Each point is reached from the start by the listed moves, each made 0, 1 or 2 times, or once backwards (-1), plus a little noise. Say if it took an odd or an even number of moves. Then give how often each move was made.

Moves:
(1): [-0.56 -1.60]
(2): [ 2.72 -0.49]
Start: [ 0.67 -0.03]
Points:
[3.92 1.04] => even (-1, 1)
[-0.43 -3.24] => even (2, 0)
[ 3.40 -0.53] => odd (0, 1)

Moves:
(1): [ 0.05 -1.07  1.20 -0.64  0.35  0.81  0.32]
(2): [-0.31 -1.45 -0.94 -1.59 -1.00  1.06 -2.13]
(3): [-0.27  0.05  0.40  0.29  0.85  0.98 -0.49]
(4): [ 3.70  2.60  0.11  0.81 -1.65  0.58 -0.36]
(5): [ 3.02  2.74 -0.94  0.46  1.87 -1.73  0.95]
(6): [-0.75 -1.06 -0.56 -0.25 -0.23  1.11  0.40]
Start: [-0.74 -1.76  0.28  0.81 -0.65  0.25 -0.08]
Points:
[3.61 2.06 0.15 2.64 5.55 0.73 4.18] => even (1, -1, 2, 0, 2, 2)
[ 5.24 -0.36 -0.95 -1.49 -1.21  2.95 -4.05] => even (1, 2, 1, 1, 1, 0)
[ 2.83  3.50  1.67  3.63  4.19 -1.79  1.68] => odd (0, -1, 2, 0, 1, -1)
[ 5.31  2.25  0.08  0.37  4.33 -0.40 -1.35] => odd (1, 1, 2, 0, 2, -1)

Moves:
(1): [ 1.52 -0.19 -0.45 -0.26  0.49 -0.94 -1.23  0.14  0.11  2.00 -0.50  1.45
  0.26 -3.04]
(2): [-0.72  0.47 -0.31  0.53  0.53  0.11  0.87  0.56 -1.27  0.33  0.76 -1.11
  0.72  0.84]
(3): [ 0.27 -0.78  0.46 -2.36  1.80 -1.19  0.68  0.09  0.10  0.52 -1.63 -0.87
 -0.62 -0.03]
(4): [-0.86 -0.12 -0.68 -0.01 -1.64 -1.37  0.10  0.12 -0.53 -1.10  0.72  1.14
 -0.81 -1.23]
(5): [ 0.15 -1.55  1.87  0.25  1.39  0.32 -2.11  0.64 -1.25 -2.51  1.17  1.05
  1.01 -1.27]
(6): [ 0.07  0.72 -0.57 -1.11  1.30 -1.13 -2.43  0.42 -2.62 -0.64  0.52  0.75
  2.53  0.61]
(7): [ 0.69 -1.41 -0.41 -0.35 -0.20 -0.08  0.83  2.51 -0.52 -1.47 -0.66 -0.07
  0.01  0.54]
(8): [-0.36 -0.90  1.50  0.79 -0.18  0.24 -0.27 -0.15  0.22 -0.48 -1.53  0.87
 -0.51  0.22]
(9): [-0.88 -0.07  0.04 -0.19  1.49  0.08 -0.02  0.50  1.00 -0.53 -0.61 -1.10
  0.78  0.28]
(10): [ 0.73  0.20  0.77  1.02  2.59  2.29 -0.44  0.03  1.49 -0.69 -1.56  1.01
 -0.95 -0.73]
(11): [ 1.66  0.88 -0.63  0.77 -1.89 -0.17  0.71 -1.16 -0.99  0.21 -0.91  0.96
 -0.11 -0.67]
Start: [-0.75 -1.54  0.80  0.35  0.06 -0.29 -0.35  0.13  0.47  0.01  0.99 -1.52
  0.57  0.02]
Points:
[ 1.57 -2.57  1.77  4.01 -0.63  3.20 -0.95  1.27  2.96 -3.83 -3.50  2.15
 -0.26 -1.01] => odd (0, -1, -1, 0, 0, 0, 1, 1, 1, 1, 1)
[-3.47  0.33  2.83  7.76  1.05  7.07  5.98 -0.65  4.98 -0.05 -4.58 -5.79
 -0.87  6.49] => odd (-1, 2, -1, -1, -1, -1, 0, 2, 2, 1, 1)
[ 2.94 -2.44  0.69 -2.11  4.22 -2.51 -7.93  3.06 -6.81 -8.37  1.27  1.94
  8.90 -2.56] => odd (0, -1, 0, 0, 2, 2, 1, -1, 2, 0, 2)

Moves:
(1): [ 0.88 -0.36  0.48 -0.17  0.05  0.45  0.05  0.16  0.75  0.80 -1.13 -1.21
 -2.02 -0.31  0.71 -0.61 -0.82 -0.30  0.17  0.06]
(2): [-0.33 -0.21  1.10  0.02  0.80  0.85 -0.02  0.07 -0.29  0.48 -0.37 -0.09
  0.45  0.66 -0.86  0.99  0.42  0.59 -0.07 -0.54]
(3): [-0.37  0.95 -1.22 -0.76 -0.32 -0.21 -0.28 -0.29  0.13  0.22  0.46 -0.77
 -0.02 -0.78 -0.98 -0.73 -0.72 -1.13 -0.73 -0.01]
(4): [-0.33  0.50  0.76  0.34  0.50 -0.36  0.14 -0.26  0.00  0.12  0.27 -0.13
  0.46 -0.10 -0.38  0.28 -0.13  0.09 -0.97 -0.09]
(5): [-0.16  0.32  0.90 -0.15 -0.46 -0.39  0.53  0.05  0.53 -0.89 -0.48 -1.51
  0.73  1.15 -0.27  0.83 -0.51 -0.65  0.30 -1.02]
(6): [-1.00 -0.41  0.66  0.03  0.95  0.96  0.61  0.44 -0.50 -0.79 -0.50  0.66
 -1.56  1.02 -0.13 -1.03  1.21 -0.88 -0.04 -0.77]
(7): [ 0.55  0.43  1.05 -0.85  0.39 -0.04  0.78  0.14  2.25  0.68  1.38 -0.25
 -0.69  0.31 -0.34 -0.12 -0.61 -0.81 -0.57 -0.30]
(8): [ 0.30 -0.38  0.17  0.14  0.11  0.19 -0.98  0.11  0.40  1.67  0.33 -0.70
 -0.46 -1.04 -0.52  1.32 -0.01  0.07 -1.79  0.74]
(9): [ 0.23  0.26 -0.29 -0.25  0.79  0.00  0.74  1.34  0.13 -0.69 -1.31 -0.04
  1.07 -0.63  1.03 -0.36 -0.15 -0.49 -0.08  0.32]
(10): [-0.56 -0.41 -0.35  0.45  0.70 -0.57 -1.67 -0.46 -1.24 -0.87 -0.22 -1.18
 -0.18 -0.58 -0.77  1.36 -0.12  1.24  0.34 -0.50]
(11): [-0.80  0.14  0.67  0.55  0.27  0.29  1.02 -0.26  0.43  0.17  0.54 -0.41
 -0.30  0.09  0.24 -0.39 -0.18  0.77  0.03 -0.56]
(12): [-0.58 -0.65 -1.16 -1.87  0.13  0.56 -1.80 -0.34 -0.58  0.78 -0.86 -0.77
 -1.47  0.10 -0.09 -0.83 -0.54  0.62 -1.71  0.21]
(13): [ 0.72  0.79 -0.06  0.87 -0.31  0.24  1.36  0.19  0.39 -0.28  0.95  0.54
 -0.76  0.87  1.16 -0.76 -1.16  0.91 -0.45  2.19]
(14): [ 0.44 -1.49 -0.08  0.85  0.74 -0.89  0.21  1.15 -0.07  1.21 -0.75  0.00
 -0.04 -0.68  0.12 -0.18 -0.09  0.21  0.20 -0.15]
(15): [-0.30 -0.75 -0.04  0.23  0.53 -0.09 -0.36 -0.14  0.13  0.61  0.70 -0.90
 -0.02 -0.14 -0.53 -1.13 -0.07 -0.27 -0.67  0.49]
(16): [ 0.25  0.26 -0.26  0.20 -0.11  0.41  0.20 -0.07 -0.25 -0.24  0.17 -0.23
 -0.22 -0.28 -0.19 -0.55 -0.27  0.66 -0.82 -0.41]
(17): [-0.04  0.41 -0.49 -0.97 -0.20  0.18 -0.21 -1.42 -0.78  0.93  0.94 -0.87
 -1.85  0.11 -0.33  0.51  0.28 -1.28 -0.08  0.05]
(18): [ 0.06  0.15  0.39 -0.40 -0.42 -0.09 -1.03  0.07 -0.36  0.85  1.42  0.85
 -0.37 -0.11 -0.18  0.32  0.54 -0.07  0.13  0.01]
Start: [-0.18 -1.40  1.40  0.37 -1.77 -0.19  0.81 -0.52  0.40  0.37  0.14 -0.02
 -0.39  0.25  0.46  0.55  0.17 -1.54 -0.38 -0.37]
Points:
[ 0.68 -1.27  4.33  6.72  0.47  1.29  1.37 -2.70  0.95  1.81  5.10 -3.69
 -2.78 -1.07  1.14  1.88 -2.89  6.50 -2.49  4.59] => odd (1, 1, -1, 0, -1, -1, 0, 1, 0, 2, 2, -1, 2, -1, 2, 1, 0, 0)
[-3.77 -3.39  0.17  0.01  2.57  0.68 -3.79  1.99 -2.09 -0.44 -2.87 -1.30
 -1.55 -4.33 -0.16 -3.36  2.80 -4.43 -3.36 -0.06] => odd (1, -1, 1, 1, -1, 2, -1, 1, 2, 1, 0, 0, -1, -1, 2, -1, -1, 1)
[ 2.44  2.11  2.01  3.01 -1.73  0.82  3.25 -1.05  0.76 -0.38  0.45 -4.46
 -5.58 -0.11 -0.18  3.33 -3.31 -2.30 -5.20  2.28] => odd (1, 0, 1, 1, 1, 1, 0, 2, 0, 1, -1, -1, 2, 0, -1, 2, 1, -1)
[ 0.42  0.66 -1.01 -2.95 -1.45 -1.77 -2.51  1.36  2.74  8.27  0.94 -4.12
 -3.95 -5.98  2.39 -0.04 -5.65 -1.09 -9.10  4.35] => odd (1, -1, 2, 2, 0, -1, 0, 2, 2, 0, 2, 2, 1, 1, -1, -1, 0, 2)
[ 1.15 -7.03 -1.23  2.07  0.27  0.52 -1.96  1.75 -1.89  1.84 -7.21 -2.73
 -8.69  0.96  2.84 -3.69 -3.87  3.72 -3.04  3.41] => odd (2, 0, 0, 0, 0, 1, -1, 0, -1, 1, -1, 2, 2, 2, 0, 0, -1, -1)
[ 0.69  3.95  4.75  2.76  0.25  3.19  8.12  1.56  4.81  0.55  1.23 -2.28
  2.53  0.35  2.84 -4.13 -5.75  2.52 -6.74  3.46] => odd (1, 2, 1, 2, 0, -1, 0, 0, 2, -1, 2, 0, 2, -1, 1, 2, -1, 0)
[-0.53 -1.73  3.88  1.95 -0.47 -0.64  1.22 -1.98  0.28  3.28 -2.45 -8.58
 -3.90  0.33 -4.36  1.98 -1.56 -7.02 -2.99 -2.29] => odd (2, 1, 2, 2, 2, 1, -1, 1, -1, 0, -1, -1, 0, 1, 1, 0, 1, -1)
[-2.29 -0.45  3.95 -2.29 -2.98 -2.16  3.50  1.86  6.43  3.58  5.29 -0.01
 -2.22  2.27 -1.80 -2.51 -1.84 -4.65 -2.92 -4.96] => even (-1, -1, 2, 0, 2, 1, 2, 0, -1, -1, 2, 1, 0, 2, -1, 0, -1, 2)
[ 0.47 -1.70  0.19  5.84  1.10  0.70  6.03  4.07  0.89  1.59 -1.63  2.37
  1.48 -3.01  6.21 -3.98 -2.58  5.72 -9.44  6.36] => even (-1, -1, -1, 2, -1, 0, -1, 2, 2, -1, 2, 1, 2, 1, 0, 2, -1, -1)
